Each row is a point. Each copy is the shape, with its points in the same order, turned, moved and blurred by noise. Is it also mirrored, or only turned?
(in the rows, 128 means zero)

Shape (6 x 2):
[[ 77 179]
 [ 99 118]
 [138 167]
 [114 160]
 [146  89]
 [172 102]]
Copy 1 (6 x 2):
[[131 199]
 [100 140]
 [159 148]
 [151 167]
 [111  92]
 [136  80]]
Copy 1 is: only turned
Copy 2:
[[160  70]
 [112 109]
 [172 131]
 [159 108]
 [101 163]
 [115 184]]
Copy 2 is: mirrored

Shape:
[[ 94 108 119]
 [174 150 137]
 [148 157 130]
 [154 129 150]
 [153 121 123]
 [ 80  91 153]
 [ 75 131 154]
 [148 184 108]
 [125  56 194]]
Copy 1:
[[106 100 103]
 [153 172 146]
 [152 150 113]
 [150 141 147]
 [123 152 137]
 [105  67 120]
 [143  84  95]
 [155 177  94]
 [132  64 188]]
Copy 1 is: mirrored
Copy 2, 9 rows:
[[ 97 126 129]
 [193 112 127]
 [174 121 140]
 [167  98 121]
 [158 125 111]
 [ 79  88 124]
 [ 97  90 161]
 [189 150 167]
 [106  45  74]]
Copy 2 is: only turned

Shape, 8 rows:
[[176 126 162 171]
 [137 176 111 126]
 [171 177 135 132]
 [151 147 169 102]
 [112 101 145  93]
 [116 108 114 175]
 [160 124  85  96]
 [182  98 102  90]]
Copy 1:
[[ 93 129 198  98]
 [162 124 131  96]
 [154 113 174  92]
 [147 108 175 146]
 [104 117 119 165]
 [ 79 155 123  93]
 [123  67 111 105]
 [101  49 131 118]]
Copy 1 is: mirrored
Copy 2:
[[181  59 103 119]
 [177 138 143 141]
 [203 123 112 137]
 [146 128  84 126]
 [ 91 122 116 101]
 [137  63 173 120]
 [160 138 144  64]
 [163 128 118  44]]
Copy 2 is: mirrored

Shape (13 x 8):
[[151 144 142  77 110 169  69 139]
 [108 178 148  63 121 155 155 171]
 [106 126 125 145 189  93 151 116]
 [ 77 187 111 153 132 126  92 140]
 [106 196 116 136 146 168 157 109]
 [102 162  99 124 185  84 115 162]
 [149 175 183 100 114 112 111 151]
 [164 175 179 132 142 144 157 112]
 [ 79 114 126 112 118  75 120  77]
 [121 182  91  98 100 151 100 140]
 [ 63 176 182 142 131 119 117  90]
 [162 110 188 107 106  78 125 157]
 [ 85 130  90 146 173 159 168 134]]
Copy 1, 13 rows:
[[ 82 165  92 136 155 100  60 137]
 [ 48 137 153 157 146 138 112 172]
 [107  98 100 109 120 163 167  90]
 [ 84 173  93 173  88 149 123  87]
 [119 161 127 178 160 167 151 116]
 [ 45 125  88 128 104 151 172  89]
 [ 73 150  80 130 122 126 120 183]
 [136 139  95 144 159 139 156 174]
 [117 139 119  66  93 176 104 100]
 [ 74 203 123 152 129 116 110 105]
 [125 144  92 153  97 206 106 140]
 [ 94 102  96  88  91  96 125 190]
 [103 102 140 167 139 149 150  65]]
Copy 1 is: mirrored
Copy 2 (13 x 8):
[[121 131 119  69 141 136  84 215]
 [136 192  84  97 117 145 158 202]
 [121 155  84 155 148 113 118  85]
 [ 74 167 126 132 147 195 120 144]
 [159 181 103 132 152 195 125 146]
 [ 73 183  75 143 119 132 104 117]
 [119 185 152 113 132 104 120 195]
 [186 170 144 149 137 124 115 165]
 [ 96 150 123  75 183 117 142  86]
 [111 175 115  72 114 192 105 171]
 [109 169 143 137 212 154 155 142]
 [117 147 155 106 109  54 139 162]
 [143 134  54 140 132 176 141 108]]
Copy 2 is: only turned
Copy 3 (13 x 8):
[[159 144 125 166  98 166 108  73]
 [117 111  81 134  87 173 167 126]
 [124 120 143  65 169 127 113 168]
 [ 89 183 119  84 109 115 124 116]
 [ 80 135  98 126 158 119 156 118]
 [144 167 120  55 135 134 137 152]
 [136 117 168 136  81 146 158 111]
 [105  98 171 151 147 137 169 132]
 [122  88 138  64 113  94  70 119]
 [141 156  84 132 100 111 139  91]
 [ 46 110 155  78 112 122 116 105]
 [167  97 188 131  70 145 115 153]
 [102 145  79 108 178 135 117 183]]
Copy 3 is: only turned

Shape, 12 rows:
[[123 169 135 116 112 114 218 136 112]
 [127 101  90 155  99 131 121  77 103]
 [ 62 123  99 109 127 108 103 113 106]
 [112 109 135 133 112  76 102  90 152]
 [105 114 100 151 116 102  63 141 140]
 [112 108 155 159 101 214 221 114 114]
 [136 122 109 112 172 120  65 129 123]
 [104 109 152 102 123  83  71 123 108]
 [125  99 136 109  96 118 193 154  88]
 [123 100 123 220 179 118  73 136 129]
 [131 128 100 173  99 196 135 141 151]
 [132 182 142 180 114  91  76 121  98]]
Copy 1, 12 rows:
[[188 127  88 189 149 129 175 120 130]
 [ 93  97 125 148 114  72 116 133 157]
 [103 107 132 147 151 147 109 120 202]
 [123 152 156 114 148  99 104 106 161]
 [129 109 173 104 116 127  85 138 184]
 [141 113  44 166 151  78 181 220 130]
 [ 94 131 179 135 110 169  95 146 141]
 [104 128 148  91 153 157 104 101 154]
 [161  90  68 154 165 125 123 130 112]
 [117 156 134 100  48 127  72 176 172]
 [148  87 140 143 110  88 146 217 155]
 [138 130 149  92  64 132 159  98 170]]
Copy 1 is: only turned
Copy 2:
[[162 116 167  77  55 142 137 119 200]
 [131 114 121  77  97  64 119 134  97]
 [172 147  97 129 115 108  92 142 123]
 [172 135  99  93 139  93 172 131 121]
 [128 174 114 136 144  84 145 145 111]
 [ 84  38 126  96  28 109 131 141 185]
 [124 146 131 134 170 118 116  91 109]
 [156 146  98 100 178 122 125 147 134]
 [115 135 118  53  72 146 121 138 182]
 [ 96 128 145 155 136 121 174 150  56]
 [ 75 111 144 138  75  58 145 124 153]
 [156 137 193 113 157  92 150 175 117]]
Copy 2 is: mirrored
